Each row is a point. Each copy is the shape, with its points in the same order, turned, moved and blurred by noise. Say if it was mirrored as well.
In the rows, zero is written as 128.

Shape (8 x 3)
[[131 164 150]
 [113 168  86]
 [112 168 121]
 [112 105 134]
 [118 114 154]
 [137 148 152]
 [111 158  95]
 [193 114 103]]
Copy 1 (8 x 3)
[[160 159 140]
 [115 157  85]
 [135 163 114]
 [125 114 158]
 [140 127 172]
 [164 149 142]
 [120 146 105]
 [185  79 108]]
Copy 1 is: only turned
Copy 2 (8 x 3)
[[123 159 179]
 [119 105 201]
 [109 135 183]
 [120 127 118]
 [125 152 119]
 [134 161 157]
 [120 108 191]
 [207 124 152]]
Copy 2 is: mirrored
Copy 3 (8 x 3)
[[161 129  94]
 [113 170  80]
 [134 140  81]
 [118 116 140]
 [136 104 132]
 [162 126 113]
 [114 159  88]
 [162 183 165]]
Copy 3 is: mirrored

Shape (10 x 4)
[[106 118 153 159]
 [123 139 129 121]
 [112 174 101  97]
 [ 90 100 120 148]
 [ 98 160 173 125]
 [155 156 165 163]
 [128  83 142 106]
 [157 137 119 110]
 [ 86 142 115 112]
 [178 121 166 174]]
Copy 1 (10 x 4)
[[152 135 168 129]
 [144 140 123 108]
 [110 159  85  90]
 [117 111 150 126]
 [141 172 161  76]
 [186 177 145 133]
 [161  88 133  95]
 [168 132  92 111]
 [102 140 123  93]
 [213 147 142 148]]
Copy 1 is: only turned
Copy 2 (10 x 4)
[[108 107 151 149]
 [123 118 113 132]
 [108 154  72 128]
 [100 130 163 119]
 [ 84  89 106 159]
 [149 104 121 189]
 [136  88 132  96]
 [159 125  95 130]
 [ 90 134 104 119]
 [176  87 145 179]]
Copy 2 is: mirrored
Copy 3 (10 x 4)
[[108  89 146 133]
 [126 133 135 125]
 [120 174 110 103]
 [ 87 109 129 160]
 [104 122 164  87]
 [157  84 140  96]
 [129 132 167 173]
 [161 146 131 133]
 [ 93 152 128 126]
 [177  65 148 130]]
Copy 3 is: mirrored
Copy 4 (10 x 4)
[[ 83 129 154 157]
 [125 147 155 138]
 [114 206 130 101]
 [ 89 116 122 140]
 [ 74 163 188 130]
 [119 163 180 182]
 [144 100 167 113]
 [155 159 154 140]
 [ 91 161 133 110]
 [149 124 172 194]]
Copy 4 is: only turned

Shape (9 x 6)
[[ 93 155 134 161 144 109]
 [ 96 120 150 102 146 169]
 [ 48  93 144 118  97 100]
 [160 127 149 101 110 158]
 [146  88 146 137 151 143]
 [115 102 142 166 143 166]
 [165 182 111 122 147 109]
 [156 100  38  93 108 151]
 [156 107 114 119 146 135]]
Copy 1 (9 x 6)
[[ 99 115 130 158 151  99]
 [116 123  98 132 140 175]
 [ 66  81 113 141  78 139]
 [151 166 130 108 120 156]
 [155 105 132 106 147 143]
 [147  95 138 153 145 151]
 [138 176 110 120 163  77]
 [196 143  60 122  80 101]
 [163 126 110 101 134 123]]
Copy 1 is: only turned
Copy 2 (9 x 6)
[[105 179 137 159 130 126]
 [ 93 118 106 132 160 170]
 [ 44 104 120 178  97 134]
 [119 102 148  85 139 158]
 [122 100 146 137 175 126]
 [137 119 141 167 162 156]
 [133 170 134  80 132 107]
 [160  71  70  95 108 101]
 [133 105 128 109 155 113]]
Copy 2 is: only turned
Copy 3 (9 x 6)
[[ 90 150  93 149 114 149]
 [131  93 149 147 108 152]
 [ 70  82 110  87  92 170]
 [155 141 168 113  97 127]
 [136 125 149 115 156 131]
 [142 123 127 135 156 171]
 [140 176 104 156  96  90]
 [196  97  79  77 106  96]
 [158 129 128 120 135 105]]
Copy 3 is: mirrored

Shape (13 x 9)
[[107 145  96 126 116 133 104 170  99]
 [142  99 155 137 160 159 119 123 168]
 [114 169  87  87 125 184 109 153 115]
 [179 155 161 152 139 103 147 108 157]
 [131 124 129  73 134 133 114 157 100]
 [186 109 124 162 131 121 187  83 132]
 [172 131 164 105 168 175 112 153 189]
 [ 81 158 118  94 142 158 107 158 114]
 [151 127 133 145 151 103 155  61 150]
 [105 134 119 114  68 129 162 114 138]
 [111 138 103 117  92 155  86 143 113]
 [154 138 148 123 117 141 118  86 115]
 [193 113 116 134 143  83 142  71 176]]
Copy 1 (13 x 9)
[[103 132  90 127 104 139  99 177 139]
 [170 144 149 142 146 183 141 119 128]
 [116 131  65  94  87 173 115 161  99]
 [170 169 160 127  89 122 162 102 157]
 [133 102 116  93 118 134  96 147 116]
 [170 146 128 162 122  90 195  99 127]
 [205 142 151 108 110 205 132 136 125]
 [ 92 130 104  88 114 177 111 166 118]
 [144 165 133 128 136 116 182  71 144]
 [100  87  96 140  89 138 160 109 155]
 [106 124  78 141  98 161  87 139 129]
 [135 144 127 136 100 134 124  87 106]
 [195 161 115 129 132 108 164  64 170]]
Copy 1 is: only turned
Copy 2 (13 x 9)
[[134 145 125 170 105 144 107 172 113]
 [119 106 128 133 166 143 151 135 174]
 [139 145 135 128  99 197 101 145 102]
 [ 85 138  97  96 121  94 174 141 168]
 [161 142 139 126 135 133 120 164  97]
 [ 97  78  80 113 111  99 202 129 140]
 [115 140 137  75 172 170 157 161 179]
 [151 166 144 160 118 171 108 139 117]
 [118 113  84 113 111  87 181 101 160]
 [116  98 162 137  72 101 130 133 124]
 [132 122 125 151 110 146  77 163 118]
 [106 116 104 101 137 106 124 117 126]
 [135 106  76  79 105  79 179 133 192]]
Copy 2 is: mirrored
